Rows are points. Each copy is the shape, with its points in the same order, turned, moved and blurred by noise. Is it also mirrored, or only turned?

Shape:
0: -47  14
1:  30 -34
2:  55   1
3:  -8   2
4: -19  41
Copy 1, 5 rows:
0:  46  -5
1: -49   2
2: -46  43
3:  13  11
4:  39  27
Copy 1 is: mirrored
Copy 2 (5 x 2):
0:  46  -1
1: -42 -14
2: -50  30
3:   9   7
4:  34  33
Copy 2 is: mirrored
Copy 3 (5 x 2):
0:  16  54
1:  21 -39
2: -21 -44
3:   1  10
4: -26  38
Copy 3 is: mirrored
Copy 4 (5 x 2):
0:  -9 -61
1: -22  31
2:  22  36
3:  -2 -18
4:  26 -48
Copy 4 is: mirrored

Shape:
0: -20   0
1: -18   3
2:  71 -22
3:  -1  -7
4: -11  53
5:  57  18
Copy 1:
0: -24  16
1: -24  18
2:  44 -47
3:  -9  -1
4:   9  57
5:  51  -6
Copy 1 is: only turned
Copy 2:
0: -11 -18
1: -14 -19
2:  32  66
3:  -9   8
4:  33 -36
5:  46  35
Copy 2 is: mirrored
Copy 3 (6 x 2):
0: -18  22
1: -13  22
2:  -4 -69
3: -15   4
4:  34  33
5:  30 -43
Copy 3 is: only turned

Shape (8 x 3):
0:   3 -24 -32
1: -46   8  11
2: -11 -21 -18
3: -43   1  -1
4:  41 -18   2
5:  63  13 -66
6: -42  26  31
7:  30   6   0
Copy 1, 8 rows:
0: -22 -47 -32
1: -55   8   5
2: -34 -37 -18
3: -53  -1  -8
4:  17 -53   1
5:  49 -44 -67
6: -41  25  21
7:  14 -28  -4
Copy 1 is: only turned
Copy 2:
0:  26  28   6
1:   0 -16  60
2:  15  18  17
3:  11  -2  50
4:  -7  13 -29
5:  64   7 -59
6: -18 -38  58
7:   5  -6 -22
Copy 2 is: only turned

Shape (6 x 3):
0: -40 -36 -11
1:  -8  66  19
2:  -7 -52  37
3:  14  44   9
4:  -6  -8 -13
5:   2  31  31
Copy 1 (6 x 3):
0: -11  17 -67
1:  39 -22  23
2:  20  66 -55
3:  15   0  28
4: -14  22 -20
5:  34  14  11
Copy 1 is: only turned
Copy 2, 6 rows:
0:  23  18  63
1:  61  18 -49
2: -33  30  23
3:  37  -3 -34
4:  22  -1  28
5:  27  21 -26
Copy 2 is: mirrored

Shape, 8 rows:
0:  38 -34 -27  -5
1: -23  17 -38 -14
2:  -5 -37 -33 -15
3: -49  16 -41  10
4:  30  15  26 -23
5: -17 -19  21 -32
6:  55  70 -28   5
7: -16 -44  37  22
Copy 1, 8 rows:
0: -40  21 -37 -38
1:  -7 -19 -30  25
2: -19  30 -40   0
3: -13 -12 -11  53
4:  13 -18  -4 -52
5:  31  24 -12 -16
6: -40 -84 -14 -38
7:   2  51  33 -16
Copy 1 is: only turned
Copy 2 (8 x 4):
0:  22  57 -28  20
1: -12  -8 -42  -3
2:  31  13 -38  19
3:   1 -26 -38 -44
4: -34  25  13  35
5:  12 -18   3  34
6: -80  52 -30 -13
7:  43   6  42   0
Copy 2 is: mirrored
Copy 3 (8 x 4):
0:  27  17 -53  14
1: -14  37  18   8
2:  -9  32 -33  34
3: -18  50  36  37
4:   9 -40  -1  -1
5: -39 -20 -20  32
6:  65  -5  33 -35
7:  -1 -18 -25  85
Copy 3 is: only turned

Shape, 9 rows:
0:  30   0 -23 -11
1:  -9 -41 -25  13
2: -29   7  39  56
3: -52 -30  38  28
4: -46  16  63  37
5:   3  17 -20 -25
6: -12  25 -47   0
7:  33  15 -50  -3
8:  36 -13 -19 -18
Copy 1 (9 x 4):
0:  14  18  28 -45
1:  20  22 -16  -4
2: -51 -39 -19  -3
3: -34 -18 -14  39
4: -62 -55   5  17
5:  23  -9  43 -28
6:  41 -30  16 -37
7:  37   5  22 -67
8:  15  33  34 -40
Copy 1 is: only turned
Copy 2 (9 x 4):
0: -31 -27  52  22
1:  23 -39  30  25
2:  11   7 -33 -33
3:  38  16 -26   7
4:  13  28 -47 -20
5: -38 -26  19  29
6: -31 -54   2  24
7: -44 -62  49   6
8: -32 -21  63  10
Copy 2 is: only turned

Shape:
0: -18 -47 -35  -5  75 -20
1: -17   2 -13 -30 -72 -24
2:  22 -20 -19  41   8  15
3:  38 -16  14  10  14  -4
4:  33  36 -35  42   1 -17
5:  12   0  18  26  26  36
6:  22 -10 -36 -43 -76  -2
7:   3 -10 -15   5 -42  19
8:   4   2 -45  -5  82   2
Copy 1 (9 x 6):
0:  19 -10 -52  32  41  79
1:  15 -26 -29  13  -4 -71
2: -10  43 -12  18   2  31
3: -23   6   6  -7  15  25
4:  -1  24 -21 -20 -51  25
5:   1  22  31  24   3  41
6: -34 -19 -35  26 -18 -64
7:  -9  16  -5  36 -10 -29
8:   7 -23 -34  28 -11  90
Copy 1 is: mirrored
Copy 2, 9 rows:
0: -26 -57  36 -76   0  24
1:  10  -7   6  14  36 -73
2: -43  -9   4 -10  41  29
3:  -1 -31  19   5  36  34
4:   3  14 -40 -22  42  32
5: -36 -10  11  17   1  49
6:  -4 -35 -21  23  62 -71
7: -33  -4   3  21  41 -26
8: -26 -56 -16 -62 -16  45
Copy 2 is: only turned
Copy 3:
0: -10  -2  23  55 -63  23
1:  48 -35 -34 -12  21 -51
2:  -3   0  35 -21   3  22
3: -10  -5  -7 -24  -6  41
4: -16 -46  33 -48 -18  -2
5: -41  30  15 -19   9  14
6:  44 -54 -30  -1  57 -16
7:  22  -3   2 -18  30 -18
8: -56 -32  39  41 -44  21
Copy 3 is: only turned

Shape:
0: -34  45 -20  67 -22 -42
1: -15 -38 -23  38  18  48
2:  25  43  19  -4 -18  47
3:  48  11  -1  27  42  27
4: -43  -2  28 -21  45 -20
5:  52 -26  -9 -18 -22 -36
6:  -6 -16 -17 -22   3  -6
7:   2 -26  12  67  15  41
8: -30  18 -40 -18   0  26
Copy 1, 9 rows:
0:  86 -19  -3   2 -21 -38
1:  15 -40  19  -9  34  57
2:  -4  26  40 -51  -3 -13
3:  37  24  11 -62  48  33
4: -11  33 -38  32  18   2
5:  32  46   5 -15 -56  63
6:   8  18  12  20  -3  37
7:  18 -48  -9 -54  35  34
8:  11  10  44  29  23   9
Copy 1 is: only turned
Copy 2 (9 x 6):
0:  13  25 -64 -56 -38 -53
1:  24 -34 -10  29 -61   9
2:  14 -63  -8 -22  32 -17
3:  37 -23 -12 -18   5  46
4:  44  40   8  34  14 -33
5: -51  15  28 -27  10  19
6: -16   7  -2  23  -1 -12
7:  48 -37   7 -13 -60   8
8: -10 -22 -45  36   0 -26
Copy 2 is: mirrored

Shape, 13 rows:
0: -46  29 -41 -60 -22 -16 -27  25
1:  65  -8  23 -26 -82 -13 -24  27
2: -28   3  16 -23  -7 -26 -20  -9
3:  17  14 -29   0  19  32 -55 -24
4:  23 -39  -9  -2   4 -33  -2  23
5: -14 -35 -21  11  27 -16  -5   3
6:  -1 -48  48 -13   1 -25   9  24
7:  12   6   4  60 -29  54 -14 -19
8:  69  27  11  33  20   2 -24  35
9:   8  43  14 -39 -37  22   9 -39
10: -78 -34  -1 -19  12 -25 -22 -14
11: -63  12  22 -59  28  15 -28 -21
12:  31  -6   0  18 -21 -48 -23   9
Copy 1 (13 x 8):
0:   0  -5 -94 -25   8  19 -15  58
1: -71 -24 -20  51  48  15 -57  11
2:   2 -16 -26 -35  24 -12 -28  20
3:  -9  27 -16 -31 -23  56 -26 -15
4: -42   0   7   3  -1 -16   6  32
5:  -7  22   8 -27 -11  -6  11  37
6:  -4 -36  27   8  28 -32  -3  32
7:   9  60  24  14  -3  23 -73  -7
8: -41  -8   6  28 -59  -3 -47 -22
9:  11  17 -58   7  47   5 -39 -37
10:  31   1 -14 -69  27  -6   2  60
11:  58 -28 -44 -55  21  21  -6   9
12: -61   1  -1 -10   1 -24 -41  19
Copy 1 is: mirrored
Copy 2:
0:  54 -47  69 -38 -20 -12 -22  51
1:  50 -51  -7  89 -39  37  -3  37
2:  11 -29  29   6 -17 -41  17  41
3:  36  11  32  12  44 -18 -16  -7
4:  -6 -58 -19  18 -28 -17 -21   4
5: -23 -43 -14 -16   8 -36  -9   4
6: -39 -70 -11  37 -20 -16  23  31
7:  18  24 -27  10  43  38  30  10
8:   5 -24  12  36 -12  37   9 -54
9:  12  35  50  30 -18  16   4  61
10: -10 -44  12 -36   7 -75  23  57
11: -18 -19  79 -14  24 -48  17  59
12:  32 -33 -20  30 -36 -15   5  -9
Copy 2 is: only turned
